Every row gives one point. Two turns around zero, p and q, are shown by what they do to some points. Where does a point land after both, in the order given? Backwards means that the second turn is done in reverse. Each puzzle has new turns, and all numbers are rounded.

Turn p:
[  5 -10 -27] -> [ -1  -5 -29]
[ 6 20  1] -> [11 17  3]
[ 47 -31 -15] -> [ 35 -38 -27]
[-58  21  41] -> [-45  26  53]
Turn q:
[52  6  9] -> [ 51 -11  11]
[-67   2  20] -> [-63  27  16]
[-17  14 -23] -> [-11  16 -25]
[ 31 -21  -5] -> [ 22 -31  -1]
Where do these land?
q, then p: [41 -3 22] -> [ 34 -28  16]
p, then q backwards: [-20  21 -58] -> [-34  32 -45]
q, then p: [-11 -15 -18] -> [-20  -4 -16]
p, then q: [-10  -2  54] -> [-9 -2 54]

Turn p:
[  8  31 -17  34 -12 -41] -> [ 11  40 -16  34 -19 -28]
[-57   7  -7 -25 -32  20] -> [-47  15 -20 -13   1  49]
[-18  20   4 -38  15  12] -> [-15  14  -1 -33  31  10]
[-43   6  -3  -2  38 -12] -> [-31   4 -12  13  46 -10]
[ 48 -65  16  15  41  25] -> [ 39 -80  31   4   9 -15]
[  3 -51 -14   2 -27 -48] -> [-19 -33 -33   8 -47 -31]
[34 24 52 21 -7 -2] -> [ 14  21  60   5 -19 -16]
[ 26  27 -31  -6 -15  46] -> [ 48  18  -8 -16  -1  42]
Turn q:
[ 23 -24 -13 -16 -55  21] -> [ 16   1 -24   2 -56  33]
[-12 -38 -37  15 -51   9] -> [  0   8 -54  37 -38  12]
[  8  -2  11  24  30 -40] -> [  8 -15  17   7  17 -49]
[-34  36  14 -75  21   5] -> [-59  11  20 -64  15  21]
[-30   4  14 -36  39  36] -> [-36 -19   6 -26  39  36]
[ 23  23 -20  33  16 -20] -> [ 37  19   0   1  19 -33]
[ 22  -2   1  32  48 -34] -> [ 27 -21  11   3  33 -51]
[ -2   2  30  23 -46  22] -> [  5  15  23  40 -28  30]
Where do these land?
p, then q: [-26 -29   8  22  14  -8] -> [-12 -15 -12  38  14 -14]
q, then p: [ 61  -2 -48 -24 -42  52] -> [ 71   5 -17 -50 -29  49]
p, then q: [ -2  28 -29  56  -2 -26] -> [ 44  42   3  27  15 -28]
q, then p: [-47  15 -10  16 -56  19] -> [ 4 51  1 40  9 45]
p, then q: [  4 -32  51 -23  23 -25] -> [-52 -34  15   4 -19 -29]
p, then q: [-31  42  -8   8 -17  -9] -> [-1 48  7  0 29  8]
q, then p backwards: [ 6 35  8  7 50  6] -> [  6  20  17 -18  50  20]
p, then q: [ 10 -22 -14 -51   9  -2] -> [-19 -22 -31 -38 -15  -1]
p, then q backwards: [ 23 -35  44 -11  20  -8] -> [ 17 -12  41 -14  29 -34]

Turn p:
[-49 -34  28  -2   3  27 -38  24  -1] -> [-25   6 -14  24  13  46 -18  31 -46]
[ 51  10  -6  11  16 -21   0  24  18] -> [ 39  -2   7  23   4 -42  -5  10  20]
[ 40  11 -13 -13  16 -18  -4 -16 -24] -> [ 29  15  18 -26  11 -33   2 -14  -1]
[-42  17 -20   7 -26 -18   7   5 -20] -> [-30  12 -29 -21 -40   0  -7  -4   0]
[ -9  -3  -5  27 -24  24  30 -11 -31] -> [  1 -16  -9 -14 -36  19  36 -17 -14]
[-12 -18  10  11 -54 -16   9 -25  -8] -> [-16 -29  20 -24 -43  20 -15  -5  -2]
[ 52  35  19 -18  42 -21  37   2   7] -> [ 14  10  32   3  27 -57  40  10  36]
[ 40  40   9  -9  31  10 -23 -10  26] -> [ 22  34  29  31  33 -16   2 -19  25]
[-30 -33 -15 -26 -28  24 -12  15  18] -> [ -4 -12 -28  -9   9  52 -26  20   5]
[-42 -25  -6  13  25   9  -6  -9  15] -> [-32 -18 -26  15  23  11  -9 -12 -23]
Turn q:
[ 16  11  35  19  32 -10  -7  37 -22] -> [ 29  29  16  15  11  -4  20  34 -34]
[-54 -16  28 -27  25   7   5  20 -22] -> [-28  -8  25 -25   5  -7  -8  63  -9]
[  4   0 -12   3  36  14  -1  46  -5] -> [ 24  -8  -9  -1  28  21  20  36 -11]
[-40 -18 -45  21 -25 -39   3 -14  27] -> [ -5 -37 -51  -9  -8 -43 -35 -15   8]
[ 22  49 -13 -32 -26  24  -1 -39  19] -> [-21  29 -11 -22 -23  35  15 -49  31]
[ 10  22 -25  -6 -69  14 -25 -13  30] -> [ 13  13 -27  -2 -33  22 -34 -40  50]
[ -9   8  18  23  42   7 -12  19 -26] -> [  1  17   3  10  21   9   4  35 -43]
[-24  -7  -1 -19 -15 -13  27  14  -3] -> [ -5 -22   1 -15 -24 -17   6  21  14]
[  8 -18  34  22  28  25  11   9   2] -> [-10   8  21  38  28   1  15  23  -5]
[-14 -51 -21 -15 -12 -28  -8 -24  -5] -> [ -4 -45  16 -19   5 -28 -34 -21  -1]
[ 43  17   1  -2  -4 -13  -7 -22  29] -> [ 13  26  -2   1   8  -7  17 -47  14]
[ 39   2   2  13 -12  12  16 -33 -24] -> [ -7  -2  19  29 -18  17  15 -40 -15]
Where do these land?
q, then p backwards: [  2  -8   7   2 -14   8  24 -15 -17] -> [ -8   3  21  25 -11  -4   9 -10   6]
q, then p: [-16   7 -21  20 -31 -11  23  50 -21] -> [ 53 -24 -19  -7 -33   8 -17  21   6]
p, then q: [-11  21 -17  20 -33 -13 -24  -2   6] -> [  1  19 -14   1 -17  10 -37 -25  13]
q, then p: [-15  48   5  36  45 -30 -43  23 -22] -> [ 38  67 -23 -32 -16 -35  24  -1  -9]
q, then p: [ 97   6  -8  -2  16 -17  -6 -16 -10] -> [  9 -20  62 -19   9 -15  59 -45   1]
q, then p: [ 16  -7 -22 -35  22  27 -18 -17 -22] -> [ -7   7  14  -8  40  35  28   1 -18]
q, then p: [-27 -28 -12 -27   5 -14  15  -4 -14] -> [-13 -15   1 -20  15   9 -20  37 -15]
p, then q: [-27 -10  32 -14 -16  22  16  -5  72] -> [-29  -3 -20  39  50   1 -23  42  27]
q, then p: [ 20 -23   7  11 -14   7 -30   3  -5] -> [ 16   8  28  26   5  -1  -5 -13 -18]
q, then p: [-22  14  38 -35 -20   5   5 -13  23] -> [-40  17   4  16  -6  11 -18  17  40]
p, then q: [  8 -14   3   5 -18   9  15  -6 -21] -> [ -1 -15  26   4 -14   8   6  -2  14]
p, then q: [-24  -7 -13  20  58   8  23   3  31] -> [-19 -41 -35   5  28 -26   3   0 -37]
